Each row of a before or after table is a point. The points were changed in one or more steps. Then noise was added and the rows were shuffled. The steps act on columns, c1 being the first. Write out the steps. A step turns or swaps two columns, mirrors them in a line or flattens them onto one, adds a multiple of one to another, or multiplies or shifts one. Angles are multiples of 10 degrees, from the lower column toward the higher: turns from -170 to 170, lines from 10 to 170 but not 90. Use the fewest steps. Two steps may share a column if one is a turn and the other turns, adds or multiplies; they go together, in the order done. Otherwise the lowest column goes first.

Before (9 x 2):
-20, -13
60, 0
-7, -5
5, 2
16, -6
45, -22
-5, -7
-22, 30
28, -26
After (9 x 2):
3, -17
-9, -38
4, -2
-9, 1
30, -53
3, -49
15, 34
-21, 10
-8, 3
Steps: turn c1 and c2 by -60 degrees

Before, 10 rows:
22, 2, 8, 60
-7, -15, 44, 28
-2, 11, -20, 1
11, 23, -22, 15
-24, 10, 26, 16
9, -35, 34, -39
17, -4, 20, 24
6, 25, 18, 1
12, -34, 1, 46
-19, -1, -8, 43
After, 10 rows:
-22, -19, 16, 0
22, -12, -7, 44
22, -24, 26, 14
15, 8, 45, 26
-18, 15, 21, 24
-22, -12, -20, 15
6, 36, 34, -37
-26, 12, 7, 59
-4, -10, -20, -1
2, 37, -1, 49
Steps: multiply c1 by 1.3; turn c1 and c2 by 150 degrees

Before, 12 rows:
-4, -19, 25, 9, 1, -3, 3, -1
23, -4, -8, -1, -13, 9, 5, 29
3, 4, -3, -5, 2, -9, -3, 33
-1, -15, 1, -26, 2, -9, -15, 16
-1, -7, 21, 9, -6, 11, 1, -21
27, -21, -2, 1, -9, 21, -23, 16
7, -7, 14, 12, 12, -20, 8, -11
-6, -18, -1, 5, 12, 0, 12, -7
-2, -4, 8, 17, 4, -2, 5, -13
24, 7, 1, -35, 4, 20, -10, 9
7, -8, 17, -24, -4, -10, 9, -15
10, 3, -13, -9, -11, -6, -6, 16
After:
7, 28, 17, -23, -2, -10, 9, -15
-2, -30, 8, 17, 3, -2, 5, -13
-1, -20, 21, 9, -4, 10, 1, -21
-4, -33, 25, 9, 1, -3, 3, -1
3, 11, -3, -4, 2, -9, -3, 32
24, 60, 1, -36, 3, 20, -9, 9
-1, 24, 1, -25, 1, -9, -15, 16
-6, -25, -1, 5, 8, 1, 13, -7
23, -3, -8, -1, -10, 9, 5, 29
7, -26, 15, 12, 9, -21, 7, -11
9, 17, -13, -9, -8, -7, -6, 16
27, -23, -1, 1, -7, 21, -23, 16
Steps: add -1.5 times c4 to c2; multiply c5 by 0.7

Before, 12 rows:
-16, -18, 18, -4, 23, 1, 6, 23, -6, -5, 5, -4
13, 3, -60, 12, 17, 44, 18, -8, 12, -5, -12, 0
23, -9, 22, -11, 9, 8, -16, 8, -2, -5, 6, 1
-12, -18, 10, 4, -9, 3, -16, 13, 15, -13, -8, 10
-2, -27, -2, -12, 5, -8, -18, 14, 14, 11, 16, -19
-4, -9, 25, 11, 3, 21, -6, 11, 16, 11, 4, -20
-6, 12, 21, -9, -6, -10, -9, 35, 5, 12, 11, 0
7, -13, 12, 13, 22, -6, -10, 19, 16, 19, -8, 10
6, -3, -50, 34, 15, 38, -14, 3, -16, -1, -5, -7
10, -18, 20, 17, -6, -13, 8, 20, 7, -2, 21, -1
-9, -15, 14, 0, 3, 11, -7, 5, 3, 19, 24, 19
1, 21, -55, 32, 28, 25, -1, -38, 2, -11, -8, -6
After (12 x 12):
-2, -18, 21, 15, -7, -15, -7, 20, 2, -1, -22, 2
-4, -26, -2, 0, 3, 2, 12, 14, -15, 12, -18, -24
-7, 12, 21, -1, -5, -2, 9, 35, -6, 13, -6, -1
3, -9, 24, -7, 3, 8, -2, 11, -15, 9, -7, -22
-14, -19, 17, -4, 21, 3, -9, 22, -5, -6, 6, -3
16, -15, 11, 8, 21, -8, 11, 19, -8, 17, -5, 7
-2, -4, -50, -3, 14, 7, 10, 5, 16, 0, 8, -12
8, -10, 23, -10, 8, 11, 16, 8, 17, -4, -15, -4
6, -19, 13, 2, -7, -2, 18, 12, -20, -12, 4, 3
-20, -15, 14, -5, 2, 6, 11, 6, -9, 19, -15, 15
7, 22, -54, 1, 28, 0, 0, -37, -1, -10, 5, -6
21, 2, -59, -17, 16, 20, -16, -7, -1, -5, -3, 7
Steps: turn c1 and c9 by 140 degrees; turn c1 and c11 by 140 degrees; flatten c4 and c6 onto the line at 130 degrees; mirror c7 and c12 in the line at 80 degrees

Before:
-11, -3, -13, 19, 5, -12, -19, -21, 13, 28, -6, 3, 7, 20, -20, 11, -29, -18
13, -20, 8, 10, -16, -39, 12, 34, -29, -9, -1, 12, -5, -2, -1, -26, -14, 11
-8, 3, -9, 37, 7, -5, 19, -8, -19, 0, 18, -13, 8, -7, -38, -18, -3, 38
12, 11, -6, -16, 8, -34, 24, -1, 6, 18, 10, 14, 24, -8, 17, -4, 4, 30
-16, -9, -11, -9, 21, -11, 17, 4, 8, 15, 2, 36, -16, -39, -18, -60, -12, -8
12, -21, 9, -16, -7, -11, -9, -26, 24, -1, 21, -16, 10, 8, -16, -16, 25, -15
-15, 32, 19, -11, -3, 2, -6, 0, -40, 20, 12, -42, -10, -13, -29, 32, -5, 7
-9, 9, -23, -24, -33, -25, -10, 5, -18, -23, -13, -9, 32, 12, -4, -7, -17, -23
-23, 5, -33, -11, 2, -19, -21, -21, 7, -15, 51, -3, 12, 15, 24, 6, 11, 30
After, 9 rows:
-8, 9, -2, -17, -33, -25, -10, 6, -19, -22, -13, -9, 31, 14, -4, -6, -17, -22
13, -20, 30, -11, -7, -11, -9, -25, 25, -1, 21, -16, 10, 7, -17, -17, 25, -15
12, 12, 15, -11, 9, -34, 24, -1, 6, 18, 11, 14, 24, -9, 17, -5, 4, 30
-11, -3, 7, 14, 5, -12, -20, -21, 11, 28, -5, 2, 7, 20, -20, 10, -29, -17
-23, 5, -14, -7, 1, -19, -20, -21, 7, -15, 51, -1, 14, 15, 25, 6, 11, 31
-14, 32, 39, -7, -3, 3, -5, 1, -40, 20, 12, -43, -11, -14, -29, 32, -6, 7
-8, 2, 12, 25, 7, -6, 18, -8, -20, 0, 17, -13, 8, -6, -38, -18, -2, 38
-16, -9, 9, -7, 21, -11, 17, 5, 8, 15, 2, 37, -15, -39, -18, -60, -12, -8
12, -19, 29, 6, -16, -39, 12, 34, -29, -9, 0, 12, -5, -2, 0, -26, -14, 10
Steps: shift c3 by 20; multiply c4 by 0.7

Before:
-20, 8, 17, -10, 53, 38, 39, -4, -40, 18, 54, 10, 3, 20, -38, -27, 3, 35, 7, 14, 26, -49, 13, 28
32, -16, 17, -39, -26, 27, -3, -57, 18, -14, 25, -45, 2, -34, -37, 13, -22, 34, -53, -5, -15, -20, 19, 46
-2, 26, 12, -33, -38, 29, 39, -19, 27, -30, 57, 16, -39, -40, 34, -29, 36, -38, -28, 0, -25, -48, -15, 28
-35, -52, -38, 31, 3, -25, 12, 0, 2, 4, -29, -22, 7, -38, 1, 26, -33, -52, 14, -16, -16, 3, -12, 31
30, -11, 38, 12, 3, 54, 9, -3, -33, -32, 11, -12, 27, -17, 27, -26, -33, 18, 3, 23, 43, -3, 18, -34
35, 25, 33, -14, 42, 17, -12, -17, -21, 7, -16, 44, 40, 30, -28, 21, 42, -47, 16, 4, 32, 35, 31, -27
-38, -47, 10, -37, -13, 31, 2, -41, 45, -57, 36, 45, 1, -37, 17, -44, -13, -36, 9, -13, -18, 36, -7, -31
-37, 10, 12, -37, 31, -9, -1, -34, -37, -39, -7, 6, -18, 6, 40, -13, 32, 30, -60, -47, 37, -11, 2, 17
-10, -48, 21, 27, 37, -13, 20, -44, 38, 7, 13, -13, 4, -46, 34, 0, 27, 10, -51, 12, 24, 42, 19, -34
38, 31, -18, 29, -18, 58, -3, -26, -23, -29, -5, -41, -45, 33, -36, 33, 12, 12, -23, -50, 33, 13, -14, 5
35, -23, -10, -8, 19, 45, -36, -13, 43, -19, 9, 23, -21, 26, 15, 4, 4, -42, 10, -28, -19, -48, 30, -26
After, 11 rows:
30, -15, -36, -40, -26, 31, 13, -56, 15, -14, 27, -47, 1, -34, 16, 16, -21, 37, -57, -2, -12, -21, 19, 47
-1, 27, 33, -35, -37, 32, 31, -19, 28, -33, 54, 26, -38, -43, 9, -28, 37, -39, -17, 0, -28, -46, -17, 29
-35, -48, 3, 31, 6, -23, 19, 1, -1, 5, -25, -19, 8, -36, -39, 24, -35, -51, 11, -15, -17, 4, -12, 28
35, 34, -39, 33, -18, 60, 9, -30, -21, -26, -8, -38, -45, 37, -20, 38, 10, 10, -14, -49, 35, 14, -14, 7
32, -14, 29, 11, 0, 55, 8, -2, -30, -32, 14, -9, 29, -16, 39, -29, -33, 22, -2, 25, 43, 0, 16, -35
-39, -53, 19, -37, -12, 25, -14, -43, 44, -58, 35, 41, 1, -34, 11, -45, -14, -37, 6, -14, -20, 32, -4, -31
-20, 9, -36, -11, 56, 32, 34, -2, -44, 17, 58, 21, 6, 18, 17, -25, 4, 34, 8, 11, 28, -50, 15, 29
-7, -50, 29, 28, 40, -13, 27, -40, 36, 1, 11, -6, 7, -52, 21, -2, 28, 10, -54, 12, 23, 43, 15, -33
-38, 12, 41, -38, 34, -11, 1, -30, -34, -38, -6, 5, -18, 9, 11, -15, 34, 27, -54, -47, 38, -14, -3, 20
35, -22, 14, -7, 21, 48, -46, -13, 47, -22, 10, 11, -16, 27, -10, 2, 6, -43, 16, -29, -18, -48, 31, -23
33, 27, -30, -14, 44, 16, -28, -19, -25, 10, -16, 39, 41, 33, 38, 19, 46, -46, 4, 4, 31, 31, 30, -32
Steps: swap c3 and c15; turn c7 and c12 by 20 degrees; add -0.3 times c13 to c19

Before:
45, 2, 7, 6, 4, 5, 6, -21, -6, -10, 16, -35, 38, -6, -1, 6, -6, 4, 13, 6, 21, -31, -32, 26, 8, 2, 26, -21, 10, -11, 14, 14, -35, -8, -25, -26, -23, -33, -4, -23, -11, -8, 21, -29, -12, -5, -29, 26
-31, 32, 9, -1, 19, 8, 16, -8, 25, 53, 26, 1, 6, 7, -5, 22, 15, 6, 3, 2, -1, 16, 11, -3, -5, -31, -25, 36, -7, -14, -16, 5, 1, -28, 0, 19, -13, -18, -2, -4, 7, -19, 19, 14, 0, -9, 26, -10
-10, 3, -1, -21, 11, 0, -21, -43, -20, 2, -8, 8, 3, 32, -10, -23, 18, -49, 6, 30, -14, 9, 7, 27, -10, -27, -2, 36, 10, -5, -11, -2, 27, 11, -49, 11, 15, 5, 27, 0, 10, -16, -15, 30, -6, 5, -46, -10
11, 8, -1, -22, 27, 12, -15, 10, 5, -15, -3, -35, -2, 17, -23, -8, -3, 18, 34, 11, -37, 31, 2, 9, 16, 2, -8, 11, 19, -32, -27, 39, 11, 20, 8, 2, -8, 6, -1, 1, -29, 7, 6, 3, -29, 58, 2, 6
-6, 25, 30, -32, 6, 3, -23, -6, 30, -10, -16, 16, 17, 6, 6, 8, -6, 8, 9, -7, 30, 21, 9, 12, -3, -1, -3, -42, 33, -58, -30, 18, 7, 27, 25, 26, -42, -11, 10, 11, -33, 3, -16, 7, -41, -2, -17, 47
8, -2, -15, 16, 2, -23, -14, 3, 25, 16, 25, 24, 47, 30, -34, 2, -32, 2, -7, 12, -21, -2, 21, -26, 4, 11, 21, -12, 28, 6, 3, -38, -1, 20, 0, 23, 21, -45, -17, 8, -50, -15, 10, 20, -21, 13, -9, -3
-46, -2, -7, 3, -18, -21, 28, 5, 4, -30, -8, 6, -11, 10, -5, 1, 13, -9, -16, -13, 7, 21, 13, 17, -19, -16, 9, -7, 1, -1, 10, 4, -39, -28, -4, -15, 47, 7, 24, -22, 20, -4, 12, -4, 14, 18, 9, 26
-3, -11, -24, 21, 2, -2, -18, 31, 15, -16, -12, -57, 16, -5, 16, -12, -14, -14, -6, 0, -12, 1, 12, 2, -20, 10, 18, -19, 52, 10, 6, -26, -10, -17, -6, 25, 12, -7, 6, -29, -23, -5, 8, 44, -1, 24, 2, 0
-22, 19, 16, 15, -14, 19, 8, -25, -14, -2, -30, -16, 8, 7, -2, -26, 6, 21, -22, 24, -21, -15, -13, 4, -22, -33, 18, -9, -29, -17, -5, -20, -44, -15, -45, 0, 19, -3, -5, 20, -29, -7, 19, -41, -19, 18, 21, 6
After, 9 rows:
47, 3, 7, 4, 4, 5, 7, -21, -6, -11, 16, 30, 36, -6, -2, 6, -23, -22, 12, 7, 21, -30, -25, 26, 10, 2, 26, -22, 12, 1, 14, 15, -37, -7, -25, -27, -23, -31, -5, -24, -11, -7, 19, -28, -12, -4, -30, 26
9, -2, -15, 15, 1, -24, -14, 3, 24, 15, 25, -38, 52, 32, -53, 1, -15, 18, -9, 11, -21, -1, 13, -26, 3, 11, 21, -11, 28, 6, 3, -37, -3, 20, -2, 24, 20, -46, -17, 10, -50, -15, 8, 19, -21, 13, -9, -3
-22, 20, 17, 14, -14, 18, 6, -25, -13, -1, -31, 21, 3, 7, -4, -28, -3, 4, -21, 24, -21, -15, -26, 4, -20, -32, 17, -9, -30, 10, -5, -18, -44, -15, -45, 0, 18, -3, -4, 19, -29, -8, 20, -42, -20, 19, 21, 8
-10, 2, 0, -23, 10, 0, -22, -42, -20, 2, -8, 3, 3, 31, -17, -23, 20, -26, 4, 29, -16, 6, 43, 27, -10, -28, -1, 36, 10, 5, -11, -2, 27, 11, -49, 10, 15, 5, 28, 0, 10, -15, -15, 31, -8, 5, -46, -11
-30, 30, 7, -1, 20, 7, 15, -9, 26, 54, 26, 9, 2, 8, -8, 21, 12, 11, 4, 2, 0, 16, 3, -2, -6, -33, -25, 35, -7, 12, -15, 7, -1, -28, 0, 20, -13, -20, -1, -4, 6, -18, 18, 13, 1, -10, 25, -11
-3, -11, -25, 21, 0, -1, -16, 31, 16, -17, -14, 35, 23, -5, 25, -11, -42, 1, -6, -1, -13, 3, 16, 3, -20, 10, 18, -20, 54, -25, 6, -25, -10, -16, -3, 24, 12, -7, 5, -30, -22, -5, 9, 44, -1, 23, 2, 2
-5, 25, 30, -31, 6, 3, -23, -6, 29, -9, -17, 4, 7, 5, 9, 8, 2, 12, 10, -7, 30, 20, -1, 12, -4, -2, -3, -42, 32, 61, -29, 18, 6, 26, 25, 26, -41, -11, 9, 11, -33, 2, -17, 7, -42, -1, -17, 48
-47, -3, -7, 5, -16, -21, 28, 4, 4, -31, -8, 2, -9, 11, -8, 1, 14, 6, -16, -14, 8, 20, 15, 15, -19, -15, 9, -7, 1, 1, 10, 4, -39, -28, -4, -15, 48, 6, 25, -22, 20, -4, 12, -4, 15, 18, 8, 26
12, 7, -1, -22, 27, 12, -14, 9, 5, -15, -3, 38, -2, 17, -37, -8, -21, 12, 33, 11, -38, 30, -12, 9, 14, 2, -7, 10, 18, 19, -27, 39, 10, 20, 7, 2, -8, 8, -2, 1, -29, 7, 5, 3, -29, 59, 3, 4
Steps: add -0.3 times c3 to c13; turn c12 and c17 by 30 degrees; turn c12 and c30 by 160 degrees; multiply c15 by 1.6; turn c18 and c23 by -50 degrees
